Every row gives one point. The points of each table are mixes of a few directions, plus a little noise. Count the directions of each table, and those that both share. Where both have some left over, give the other angles between the two spaces (their principal angles), to ten degrees, smallest first.
(in the rows, 128 means zero)

First, 6 rows:
[[137  82  92]
 [125 142 139]
 [130 115 117]
 [135  95 103]
 [111 214 194]
 [129 121 123]]
Second:
[[105 120 200]
 [127 171 141]
 [143 175  93]
 [141 130  88]
 [123  95 139]
 [131  73 109]]
Directions: first 1, second 2, shared 1

First (6 x 6):
[[144 100 150  52 101 152]
 [111 161 102 214 156 101]
 [112 158 104 207 155 104]
 [136 112 139  88 114 142]
 [128 129 127 132 129 127]
 [138 107 143  75 111 144]]
Second, 6 rows:
[[135 119  78 124 128 128]
 [138 156 209 133 153 104]
 [130 114  75 122 135 194]
 [152 102 103 141  82 149]
 [ 96 118 117 123 109 138]
 [119 162 186 124 159  54]]
Directions: first 1, second 4, shared 0; angles 70

First, 8 rows:
[[139 102  93  91  65  94 179 154]
 [122 165 135  81  59 112 144 158]
 [150 171  92  75 101 109  90 162]
 [129 115 140 151 179 143 100 109]
 [112 104 140 174 165 169 130  57]
 [125 153 106 153 113 115 152 162]
 [128 121 167 133 169 128 101 140]
 [117  96 151 167 173 155 126  81]]
Second (10 x 8):
[[110 131 137 155 117 139 160 114]
 [131 126 128 123 130 127 122 132]
 [ 83 133 149 204  98 158 212  94]
 [139 126 124 110 136 122 109 139]
 [179 120 106  42 163  96  35 167]
 [130 126 127 127 129 128 127 129]
 [ 79 136 149 205  96 157 213  93]
 [169 121 109  57 154 102  56 158]
 [122 128 128 132 128 131 134 125]
 [136 128 125 116 132 123 115 133]]
Directions: first 5, second 1, shared 1

First, 7 rows:
[[118  84 157 126 117  99 145  84 154]
 [121 128 114 135 129 137 148 143 120]
 [203 107 129 144  88 110 203 205 121]
 [ 82 112 121 134 139 130 145  99 133]
 [145 109 165  78 146  99 102 107  59]
 [104 154 122 129 142 146  83 101 150]
 [126 203  90 148 138 178  72 156 159]]
Second, 8 rows:
[[138 137 126 140 120 134 127 135 151]
 [146 141 123 147 110 138 127 144 168]
 [ 96 105 137  93 154 113 132 101  57]
 [128 127 129 128 128 129 126 127 128]
 [ 84  94 143  79 167 107 134  88  28]
 [179 168 111 187  82 153 121 173 245]
 [104 108 139  99 151 115 130 107  70]
 [148 147 121 153 110 140 127 147 176]]
Directions: first 4, second 1, shared 1

First, 8 rows:
[[152  83 164 145 119 129 123 116 113 160 123 160]
 [120 154 123 132 135 112 111 161 152 121 139 103]
 [119 158 126  80  98 118 138 119 141 104 167 138]
 [130 108 119 121 125 150 162  87  88 124 115 156]
 [123 109  81 160 166 135 101 122 104 155 121  92]
 [109 190 113 139 142  91 147 197 118  84 163 116]
 [144 106 154 123 111 114  78 130 163 167 152 122]
 [128 115 144 125 129 175 165  91 144 110  44 139]]
Second:
[[135 126 129 127 122 119 133 127 127 127 122 120]
 [159 117 132 124 101  82 151 121 118 127  94  80]
 [154 119 132 125 105  89 147 123 119 126 100  88]
 [125 130 128 129 132 133 126 128 129 128 133 134]
 [123 129 127 129 134 138 123 129 131 128 134 137]
 [131 127 129 128 126 126 130 127 127 128 126 124]
 [ 53 153 119 137 196 241  70 141 151 133 211 249]
 [149 122 130 127 109  97 143 126 122 127 106  94]]
Directions: first 5, second 1, shared 0; angles 80

First:
[[132 126 115 111 158 126 132 125 115 107  91 137 135 153]
 [125 130 139 142 103 129 125 130 139 145 159 120 122 108]
 [129 127 124 123 136 128 129 127 124 122 117 131 130 135]
 [132 126 116 112 155 126 132 126 116 108  94 137 135 151]
 [140 121  90  80 213 123 139 121  90  67  21 155 148 198]
 [117 134 163 172  49 132 118 135 163 185 227 103 109  63]
 [118 134 159 168  57 132 119 134 160 179 217 106 111  70]
 [137 123  99  92 192 124 136 123  99  82  48 148 143 181]
 [122 131 146 151  87 130 123 132 146 158 180 115 118  94]]
Second:
[[126 125 115 108 153 124 113 149  95  73  64 162 162 188]
 [103 155 149 129  87 123 111 114 103 107  99 143 119 166]
 [142 171 144 137  80 131 128 118 129 183 108  86 142 140]
 [ 75 110 138 149 101 126 142 128 110  72 174 186  85 134]
 [129 110 142 124 125 124  78 138 156 124 160 131 127  85]
 [132 135 145 101 145 140  92  98 117 109 144 142  98 140]
 [145 103 101 141 156  99 184 104 194 195  89  53 123  35]
 [176 113  95 136 172 158 182 174 122 164 186 125 167 137]]
Directions: first 1, second 6, shared 1

First, 9 rows:
[[113 141 155 103 129  79 129 138 137 198 113 131 113 191  96  67  79  88]
 [146 121 151 122 127 156 132 116 117 117  90 138 137 105  97 164 149 159]
 [ 80 115  62 131 139 103  84 142 163  94 180 113 145 157 162 104 128  58]
 [120 106 126 114 138 115 140  96 147 118 143 155 155 131  98 140 123 138]
 [110 141 143 107 121 132 119 176 117 195 107 105  81 169 140  97 128  90]
 [157 137 152 137 118 150 156 122 106 135 119 131 114  98 136 142 132 174]
 [162 127 152 146 139 116 126  73 129  63  79 158 195  95  43 154 112 172]
 [113 106  85 134 127 163 124 134 137  91 178 121 123  98 187 168 171 137]
 [149 158 126 161 110 139 142 159 100 138 144 100  89 109 193 112 129 137]]
Second (11 x 18):
[[128 169 144 137 111 149  96 206  90 174  78  75  67 154 158  85 131  81]
 [128 150 137 133 119 139 111 170 108 153 101  99  95 142 144 105 130 103]
 [128 116 123 125 133 122 137 106 139 114 142 143 146 121 119 140 127 142]
 [128  64 103 114 155  95 178   7 187  56 206 210 222  88  81 194 123 201]
 [128 108 120 124 136 118 144  90 146 106 152 154 157 116 113 149 127 151]
 [128 136 131 130 125 132 122 143 121 137 119 118 116 133 134 120 129 119]
 [128 104 118 123 138 115 147  82 150 101 157 159 164 113 110 153 126 156]
 [128 175 146 138 108 153  91 217  85 181  71  67  59 158 163  79 132  74]
 [128 147 136 132 120 138 113 164 111 149 105 104 100 140 142 108 130 106]
 [128 119 124 126 132 123 135 110 137 117 140 140 142 122 121 138 127 139]
 [128 120 125 126 131 124 134 113 136 119 138 138 140 123 122 137 127 137]]
Directions: first 5, second 1, shared 1

First:
[[154  85 131 136  98 141 137 101 141 136  63 121 118 168  91 146 143 139
  105 124  77  75 207  79]
 [138 107 127 147 149 131 110 141 128 130 124 128 109 100 132 117 144 143
  133 132 134 129 127 128]
 [ 91 193 109  97 123 108 145 137 111 112 170 116 150 117 153 142 103 113
  141 141 163 196  74 178]
 [140  74 124 123 111 133 128  97 145 108 111 115 167 139 101 128  99  78
  108 100 101  43 160  66]
 [152  90 142 137  97 141 122 146 142 143  95 118 101 140 145  96 146 139
   99 154 109  98 171 108]
 [153 101 143 169 170 143 103 136 131 150 114 156  91 112 112 121 168 168
  144 116 123 119 136 120]
 [ 94 183 107 110 160 110 138 111 110 107 172 136 161 107 111 168 102 110
  164 101 156 174  70 155]
 [119 148 131 127 133 122 125 144 124 130 151 130 125 117 150 117 128 130
  133 137 148 153 100 152]
 [105 183 157 102 102 126 145 129 134 143 185 153 156 171 153 115 101 102
  128 117 137 125  86 143]
 [135 122 109 133 126 127 128 143 119 119  94 105 102 109 133 136 150 158
  125 161 128 170 150 144]]
Second (8 x 24):
[[130 111 138 131 149 132 109 131 130 119 169 133 152  93 137  97  94  94
  137 106 152  96  92 112]
 [145 124 136 120 103 141 133 124 124 128 112 121 124 127 122 119 102 135
  122 140 128 139 152 113]
 [114 138 114 131 134 116 134 131 129 131 115 126 117 145 129 151 166 142
  126 135 115 139 131 149]
 [118 118 122 123 107 119 137 127 141 129 112 118 133 161 136 132 152 117
  106 136 104  99 147 127]
 [ 90 196 155 142 146 115 157  99 148 183 139 207 121 249 101 194 213 158
  143  80  75 104 114 158]
 [138 131 144 130 140 139 119 124 123 130 153 143 136 108 122 114  96 122
  143 111 146 127 109 116]
 [174  99 137 114  97 158 118 133 110 107 118  98 130  63 127  81  37 122
  126 152 163 155 154  88]
 [115 107  78 132 147 105 117 155 117  97 106  78 113  78 150 136 165 135
  121 165 140 165 125 162]]
Directions: first 5, second 4, shared 3; angles 90

First:
[[ 95 161 125 120 136 160 174  87 134 116 131 127 125 154 115 158 127 161
  182 117  76 113 159 151 133 112 168 124 128 140  70 108]
 [137 117 131 131 127 114 108 145 125 132 129 129 126 115 136 115 129 117
  108 138 146 130 117 118 126 135 109 132 125 122 151 140]
 [157 120  99 130  97 163 193  68 134 139 103 115 162 184  83 166 114 127
  153  30 115 174 128 157 134 100 204  72 172 152  80  50]
 [144 119 121 130 117 130 135 121 128 133 120 124 139 138 119 131 124 120
  122 102 137 145 121 131 128 124 139 114 140 132 128 110]
 [ 79 171 134 119 148 156 164  98 133 108 141 132 112 141 127 152 131 169
  187 149  68  93 167 146 130 118 152 142 112 135  73 130]
 [104 155 121 121 131 161 179  83 134 118 128 126 130 158 109 161 124 157
  178 103  81 121 155 152 133 110 175 117 135 142  70  99]
 [157  90 144 137 131  74  43 203 117 139 134 133 119  74 163  75 135  87
   51 180 198 129  89  88 121 159  47 154 110 104 220 185]
 [165  83 145 139 130  67  33 212 115 142 133 134 119  67 165  68 136  80
   39 183 210 132  81  82 119 162  38 155 110 102 232 189]
 [116 136 134 126 136 127 123 133 128 124 134 130 120 121 135 126 131 134
  132 147 121 116 133 126 128 131 120 138 119 125 128 141]]
Second, 10 rows:
[[ 83 141 125 135 133 115 126 122 116 118 157 140 137 145 108 123 129 114
  161  88 119 131 161  63 140 142 144 146 102 190 148  98]
 [133 106 119 125  93 104 147  51 135  78 158 136 178 104 169 173 184 122
  120 217 157 112 150  91 108 127 144 136 126 136  80 134]
 [ 79 161 137 136 159 132 127 165 130 143 126 124 102 146  93 112  99 149
  167  64  91 136 158 130 156 129 140 129 115 143 153 101]
 [110 140 147 150 125 128 108  77 139  95 142 136 161 113 120 129 138 143
  102 126 146 142 176 106 125 163 140 173  87 142 116 117]
 [159 127 143 136 143 141 102 185 140 167  86 114  96 120 113  90  87 146
   94  91 131 151 100 198 142 125 104 115 141  64 156 141]
 [172  80 101 112  88  91 128 113 127 112 143 129 162 103 165 152 174  78
   91 204 179 124  93  88 105 121 111 106 154 130 146 141]
 [169  84 134 146 123 101 116 167  96 187 116 130  99 160 163  94 102 107
  172  65 150 129  67 121 129  85 126  87 163 122 116 145]
 [112 164 180 161 144 157  99  80 164  97 111 125 146  97 104 115 113 196
   79 115 133 153 197 184 135 176 139 186  76  79  94 127]
 [150 127  73  67 130 165 175 187  81 179 132 138  78 202 123 116 105  58
  186 104  79  83  28 106 106  88 108  94 172 201 151 142]
 [113 153 119 105 135 149 154 131 166 103 113 111 122  95 120 167 144 165
  110 205  95 117 150 195 134 124 123 112 141  72 121 135]]
Directions: first 2, second 6, shared 1; angles 70
